Each row of a before or after table is a point. The points were changed in one or more steps. Then noise was added and the rows were shuffled. The steps act on how far a point lies along the listed directions, d1 being the first. Name the steps. A step turns or swaps two directions, mirrors them in a line or flattens them onto one, adds a multiple of one to another, or multiplies one. Angles are multiples of 10 degrees, from the lower direction toward the higher: turns from -170 to 170, lines from 10 to 170 but not 90. Use the fewest steps. Two steps may share a direction if one is a turn and the other turns, adds or multiplies; they go together, in the order done. Otherwise the lowest direction goes first.

Directions:
(1): [-14 -32 -54]
(2): [ 63  -4 -14]
(3): [ -3  55 -32]
Before (8 x 3):
[[-33  11  78]
 [ 28 -10  -7]
 [-60   2   3]
 [-42 -39 -17]
 [ 34 -47  -1]
 [ 59  -5 -37]
 [  8  26 -66]
 [ 48  42  -7]]
After (8 x 3):
[[-55  16  19]
 [ 28  18 -45]
 [ 36  27  53]
 [-33  52  -6]
 [ 28   3 -13]
 [ 70  13   0]
 [-59 -53 -22]
 [ 48 -33  21]]
Steps: turn d1 and d3 by 130 degrees

Directions:
(1): [-28  62 -18  17 -33   0  14 -67]
(2): [-78 -14   5 -21  19 -28  54  15]
(3): [ 32  32 -24 -15  59 -68  -4 -10]
(4): [ 13  -3  78 -42 -31 -36  -5 -25]
(5): [ 28  46  22 -34  27  53  52  14]
(6): [-14  53  39  52  -6 -19 -14  57]
Before (11 x 8):
[[ 38  50 -15  27 -10 -16 -32 -35]
 [ 10  55 -10  13  58 -33  16  34]
 [-25 -47   4  -4  -6  -8   2  15]
 [-26 -11 -11 -57 -10  10  29 -31]
 [-38 -54  34 -36 -24  15  34 -27]
 [  9  57  59   1  19  78  16  83]
 [  2  50  80   0  -7  48  51  56]
 [  5  91  69  -6  -7  16  34  47]
 [ 30  72  71  -4   0  18  20  72]
 [ 44  38  56 -39  14  27  22  41]
 [ 16   2  27 -17 -31 -27   2  -6]]
After (11 x 8):
[[-12 -47  19  -9 -16 -12  -5   9]
 [ 13  59  63   1  16  75  12  80]
 [  8  46 -51  41  10  -7 -15 -18]
 [ -2  71  30  13  23  29  41  88]
 [-23 -10  -8 -55 -12   8  28 -31]
 [ 38  57  30  -3  34 -40  -2  19]
 [  5  37   6 -19  43  40  44  62]
 [-14  48  60  11   6  54  61  61]
 [-28  -2 -30   6   3 -10  29  19]
 [-23  88  35   7  12  26  50  62]
 [-53 -54  16 -30 -14  22  44 -19]]
Steps: mirror d2 and d4 in the line at 30 degrees

Directions:
(1): [-15  71  13  21   4  38  20 -40 -60  50 -27 -17]
(2): [   2   -2   39 -106  -33   33    5   12   -7   29   15   18]
(3): [-36  -1  44  22 -58 -44  44  -6  -4  -3  60 -44]
(4): [-62   1   0   5 -22  35 -10  70 -39 -56 -33 -10]
(5): [ -5  42  21 -26  62 -57 -44  18 -47 -18  42   2]
Before (14 x 12):
[[-37  16  34   6 -28  15   2  14 -32  16  31 -22]
 [ 21 -38 -16   7  56 -48  -4  -8  39 -19  67  10]
 [ 16   4  23 -17  55  12 -38  15 -26   0  -1  10]
 [-18  44 -47  69  60  20  -2 -27 -20  18 -33  12]
 [ 29 -38  31 -62 -30  20  -4 -23  68   4  24  18]
 [-13 -30 -71  46  38  50 -28  25  27 -55 -50  -6]
 [ 12 -51 -66  54 -16  10  -6  18  60 -15 -46  34]
 [ -7 -23 -10  22  -6  -2 -25  -3  15 -37  -8   7]
 [ 16  48  12  36  -1  -8   8 -71 -26  56 -13 -24]
 [-22 -74 -14 -68 -29  35 -12  60  23 -26 -60  46]
 [ 63  46  17 -43  73 -12  -9 -74 -39  52   8   3]
 [-59  32   2  37   7 -44  27  -1 -62 -23  16 -47]
 [ 30 -41  43 -47 -86  24  62 -76  54  64  40 -26]
 [-14  13  42 -46 -79  71  32 -17 -38  37 -46   1]]
After (14 x 12):
[[ 10  -6  28 -22  -3  60   1  -7 -14  32 -22   2]
 [-51  75   6  -3  53  25 -26   7 -79 -13   4 -37]
 [-31  77   3  47  32 -49 -17  -3 -66  18  18  -9]
 [-19 -46  -4 -88  -2 -20  -8  49   3 -44  15  15]
 [  3   3  13  76 -24   2  30 -67  41  10   9 -30]
 [ -6  10  36 -33  -6  -4  44 -40  -9  46  74 -14]
 [ -8 -50  -7   3 -18  17 -21  42  31 -24  13   9]
 [ 44 -64 -35  99   9 -57  12 -63  84 -16  30 -30]
 [-72  22  -3  87 -30  12  40  -7 -54   6 -65 -29]
 [ 86 -27 -13 -59  26  39   8 -66  32  48 -32  25]
 [ -3  33 -18 -55  80  14 -43  15 -25   9  -1  51]
 [ 60 -26 -22 -34  41 -29 -56  -9  36  -1  -7  33]
 [ 16 -53 -53  77   0  11 -20   8  33 -52 -76  19]
 [-23  22  23   3  -9  -5 -15 -11 -33 -14  10  -5]]
Steps: mirror d1 and d3 in the line at 120 degrees; turn d2 and d5 by -110 degrees

Directions:
(1): [-19  29 -36  13  -5 -11  70  54  14 -41 -39 -32 -79   8  64 -17  16  32
 -49  -2 -16 -42  38   4]
(2): [ 20  -9  59 -42  63  -8  68 -46  44  -6   3 -45  45  -6  -1  42  63 -25
 -29 -13  18 -28  16  43]
(3): [ 17  10  56 -33  -4  31  36 -31 -60  34 -45 -16 -27 -68  63  14 -69  16
  35 -14 -20   4 -38  20]
(4): [ 28  24  24  68  12 -36 -43 -71 -27  12 -10  60 -44  -7  32  34  15 -11
 -17 -40  41 -31  65 -16]
(5): [  0 -34  -5  60  30 -53   5  22  17  30  11   5  35   7  53 -21 -16 -38
  77  44 -53 -61  12  43]
(6): [-56   4 -15  79 -28  26  19  -4   6   7 -50 -46  46 -58  -3  35  58  -4
  35 -21   6  -3 -23 -68]
Before (9 x 24):
[[  22   25   -7   34   13  -29   -4  -27  -61   -6  -37   46  -64  -27
    59  -12  -65   19   -6  -10   -9  -34   38    3]
 [  30   72   53  -75  -13  -15   60  -37  -28  -38  -59   -2  -93  -27
    20   24  -18   36  -73  -33   13    9   35   -2]
 [  29   -7    1   48    4  -41 -112   -9  -32   36   29  119  -21   15
    -6   22  -35  -38   39   17   -1  -10   36   -4]
 [ -76    4  -11   35  -33   12    8   22   10  -27  -38  -28    5   -9
   -10  -20   21    1   28  -24    9  -13   -9  -13]
 [  -7    1   -1  -13  -10   -3   34   49   -8   13    2  -35  -23   -2
    38  -34  -47   33   13   31  -42   21  -36   34]
 [  47   46   58  -41   -7    9  -23  -90  -65   13   -9   33  -57  -19
    -4   23  -37    8  -56  -57   66   33    6   -1]
 [ -84    2  -76   21  -46   56  -18   37   10  -43  -21  -39   40   13
   -78   -3   31   18   12   -5    6   37  -44 -113]
 [  21   36   78  -17   37   27  -15  -72  -44   24  -10   16  -29  -57
    -7   65   45  -20  -11  -50   49   12   30  -11]
 [  22   25  -32   13    0  -35   -2    2   14  -36  -26   -8  -48   37
    15  -13   16    6  -47  -17   22  -36   36   29]]
After (9 x 24):
[[  58   26   87  -42   37  -15    7 -104  -22   17    5   14  -10  -10
    -5   37    3  -24  -49  -47   62   -2   19   37]
 [  24   33   -9   26   16  -28    7  -23  -49  -20  -38   36  -69  -20
    51   -9  -49   22  -31  -16    0  -37   44    0]
 [ -75    9  -51   -8  -37   75    1   13    9  -47  -29  -53   43   -3
   -91   17   42   25  -10  -21   24   50  -50 -111]
 [ -76    9  -11   27  -39   21   10   27    6  -29  -41  -32   -1  -10
   -12  -20   22    9   20  -31   11   -8  -13  -17]
 [  21   23  -30   17    3  -39   17    5   18  -35  -38  -14  -52   34
    36  -10   22    4  -48  -12   13  -46   43   41]
 [ -16   13  -19  -18  -29    7   20   59  -14   -2    2  -30  -48    4
    24  -34  -46   48   -8   23  -31   38  -37   13]
 [  35    1   14   23    1  -27 -119  -28  -37   35   29  121  -17    8
   -26   34  -33  -31   26    4   17   11   23  -13]
 [  33   55   64  -64   25  -44   96  -34   12  -40  -55  -21  -70  -16
    41   29   15   16  -72  -22    1  -32   57   30]
 [  30   15   90    1   70   -5   -3  -77  -15   36    3   10   12  -47
     6   66   61  -52   16  -28   33  -23   43   20]]
Steps: multiply d1 by 1.3; add 0.3 times d4 to d2; turn d2 and d5 by 40 degrees; multiply d3 by 0.7
